Each row of a before or after table is a point. One or more steps were done to the points. Then noise was added and the rows were shuffled. The steps act on how far a point lies along the listed directions, d1 being the first. What was done? A step turns or swaps two directions, mirrors them in a line or flattens them onto one, adds a multiple of one to another, or multiplies one. Angles are multiples of 10 degrees, from the lower direction toward the higher: turns from -170 to 170, lines from 10 to 170 but not 90. Use the fewest steps. Two steps may share a direction if one is a turn and the other turns, adds or multiplies; they go together, in the order done. Otherwise the lowest direction goes first.

Directions:
(1): [39, 22]
(2): [22, -39]
Before (9 x 2)
[[-3, -4],
[0, 14],
[15, 30],
[-5, 37],
[9, 35],
[-61, -29],
[10, 38],
[-18, 6],
[-82, -24]]
After (9 x 2)
[[-25, -22],
[87, -7],
[69, 8],
[4, 3],
[16, -11],
[-20, -31],
[-3, -11],
[-6, -36],
[-21, -30]]
Steps: turn d1 and d2 by -160 degrees

Directions:
(1): [37, 36, -24, -1, 66, 3, 16, -6]
(2): [-3, -47, 0, 64, 23, 12, 9, -28]
(3): [19, -55, -4, -30, 26, -47, -21, 15]
Before (11 x 8)
[[3, 6, -3, 9, 18, 8, 29, -20],
[19, 40, 7, -24, 6, 2, 2, -10],
[-22, 11, 36, 26, -39, 31, 3, -8],
[6, -3, -8, 3, 22, 10, -3, -2],
[15, 18, -8, 12, 16, 17, 21, -15],
[-3, 27, 17, 7, -21, 26, 8, -7],
[18, 1, -16, 3, 23, 14, 2, 2],
[-24, -14, 5, 7, -28, 29, -8, -2],
[18, 25, -3, 7, 27, -5, -4, -20],
[-39, -20, 9, 7, -45, -1, -6, 8],
[-66, -67, 40, -2, -98, 9, -29, 13]]
After (11 x 8)
[[-8, 20, 7, -34, -24, 0, 15, -1],
[-4, 28, 6, -27, -37, 9, 8, 4],
[14, 27, -25, 11, 50, 4, 17, -2],
[9, 51, 10, -11, -7, 24, 11, -4],
[52, 23, -38, 24, 120, 21, 26, -19],
[-6, -4, 3, -14, -13, 4, -10, 9],
[-12, 7, 17, -10, -32, -13, -19, -8],
[22, 82, 7, -15, 21, 27, 16, 0],
[-4, -10, 3, -17, -24, 9, -11, 15],
[-6, -7, 24, 7, -29, 5, -5, -20],
[13, 33, -16, -12, 30, 26, 6, 2]]
Steps: add -1 times d3 to d2; turn d1 and d2 by -160 degrees

Directions:
(1): [-11, 8, 28, 8, 62, -7, -27, 25, 40, 2, 44, -44]
(2): [9, 15, -26, 66, -25, 16, -45, 22, -20, -21, 44, 22]
Before (8 x 12)
[[-2, -13, 14, -3, 25, -22, -3, 11, 4, 5, 2, -15],
[-8, -3, -67, 1, -52, 7, 26, 0, -30, -12, -26, 40],
[4, -8, -14, 8, 30, 7, 1, -5, 14, -3, 20, -7],
[1, -7, 7, 12, 40, 3, -50, 16, 3, 25, 55, -11],
[9, -22, -33, -48, -6, 16, 17, -15, -4, 21, -25, 23],
[3, 22, -38, 60, -26, 27, -42, 29, -25, -8, 42, 26],
[8, -14, -34, 63, -44, 28, -46, 16, 6, -23, 11, 24],
[-9, -22, 41, -112, 4, -27, 92, -39, 26, 40, -110, -9]]
After (8 x 12)
[[24, 27, -57, 108, -91, 28, -55, 33, -52, -35, 32, 76],
[11, 3, -42, 15, 9, 25, -40, 18, 3, 6, 40, 19],
[-19, 7, -25, 26, 47, -4, -28, 48, 28, -16, 54, -26],
[4, -19, -7, -3, -16, -17, 7, -5, -23, 2, -20, 11],
[-18, 4, 27, -48, 64, -3, 18, 13, 39, 34, 3, -45],
[-10, -25, 30, -23, 45, -2, -8, 9, 68, 7, -15, -48],
[8, -18, -24, -12, 10, 11, 25, -27, 0, 0, -9, 10],
[-1, -26, 5, -61, 4, -8, 17, -25, -16, 47, -26, 9]]
Steps: turn d1 and d2 by -140 degrees

Directions:
(1): [13, -15, -27, 41, 6, -23, -32, 32, 1, -24, 36, -4, -75, 32, 7, -55, 5, -27, 49, -23, 7, -15, 49, -17]
(2): [-2, -2, -44, -19, -3, 9, 22, -70, 5, 3, 37, -14, -32, 2, 7, 69, -11, 12, 24, -15, -5, -61, -6, -60]
(3): [11, 4, -17, 2, -44, 7, 55, -1, -11, -31, 70, 78, 9, -6, -21, -9, 36, -12, -38, -17, 5, -23, 9, 42]
(4): [-67, 31, 3, -15, 20, 26, 14, 17, 41, 42, -7, 41, -3, 39, 33, -26, 33, 52, 20, 38, 16, -41, 20, 2]
Before (8 x 24)
[[19, -9, 23, -9, -15, -7, -10, -14, -1, 2, 2, 11, 34, -12, -11, 2, -8, -2, -31, 7, 5, 6, -16, 29],
[-44, 15, -15, -31, 7, 23, 30, -55, 23, 23, 20, 29, 1, 11, 14, 34, 16, 48, 9, 11, 10, -70, -14, -26],
[14, 5, 47, 6, 34, -12, -35, 6, -1, 9, -60, -63, 44, -16, -6, 17, -22, 3, 7, -6, -9, 54, -8, 6],
[-14, 3, -3, -2, -2, 13, 18, -3, 0, -7, 26, 9, -13, 8, 10, 6, 18, 12, 15, -3, -8, -10, 9, -16],
[13, -2, -34, 25, -1, -8, -3, -6, 8, -26, 57, 24, -56, 22, 15, -3, 7, -18, 46, -23, -11, -54, 28, -38],
[-19, 14, 2, 12, 6, 7, -8, 27, 15, -1, 1, 29, -23, 35, 17, -49, 25, -7, 12, -9, 26, -1, 19, 22],
[6, 15, -21, 19, 0, 5, -1, 30, -4, -13, 29, 19, -22, 6, 11, -29, 23, -9, 14, 1, 17, -10, 37, 1],
[18, 0, -8, 1, -14, 7, 6, 6, -3, -18, 24, 9, -17, -1, -10, -13, 7, -16, 7, -11, 4, -2, 16, 7]]
After (8 x 24)
[[33, 5, -16, 19, -15, -2, 7, 22, -23, -31, 32, 16, -1, -19, -8, -13, 15, -28, -12, -12, 9, 12, 20, 15],
[28, -5, -53, 7, -26, -1, 35, -54, -4, -40, 91, 36, -42, 1, -1, 51, 4, -20, 23, -38, -17, -76, 6, -47],
[18, -2, -8, 5, -10, 5, -2, 9, -1, -16, 19, 0, -24, 3, -7, -16, 4, -16, 15, -11, 4, -1, 20, 1],
[4, -10, 29, 5, 13, -16, -50, 14, 13, 16, -25, -17, 7, 11, 7, -33, -14, 2, 6, 17, 10, 13, 4, 14],
[27, -1, 18, 14, -21, -4, 3, 22, -19, -32, 0, 26, 17, -7, -17, -31, 12, -41, -37, -28, 15, 44, -9, 55],
[-44, 38, 60, -4, 34, 15, -2, 44, 31, 35, -51, 17, 62, 16, 11, -32, 29, 45, -4, 29, 9, 28, 14, 49],
[8, -8, -11, -3, -9, 7, 17, -24, -13, -19, 31, -11, -14, -8, 0, 32, 1, -3, 10, -17, -15, -5, -3, -29],
[22, -20, -39, -30, -2, -1, 15, -120, -13, -9, 29, -48, -15, -29, -11, 113, -39, 4, 12, -34, -13, -58, -46, -78]]
Steps: turn d3 and d4 by -140 degrees; turn d1 and d3 by 70 degrees; multiply d2 by 2
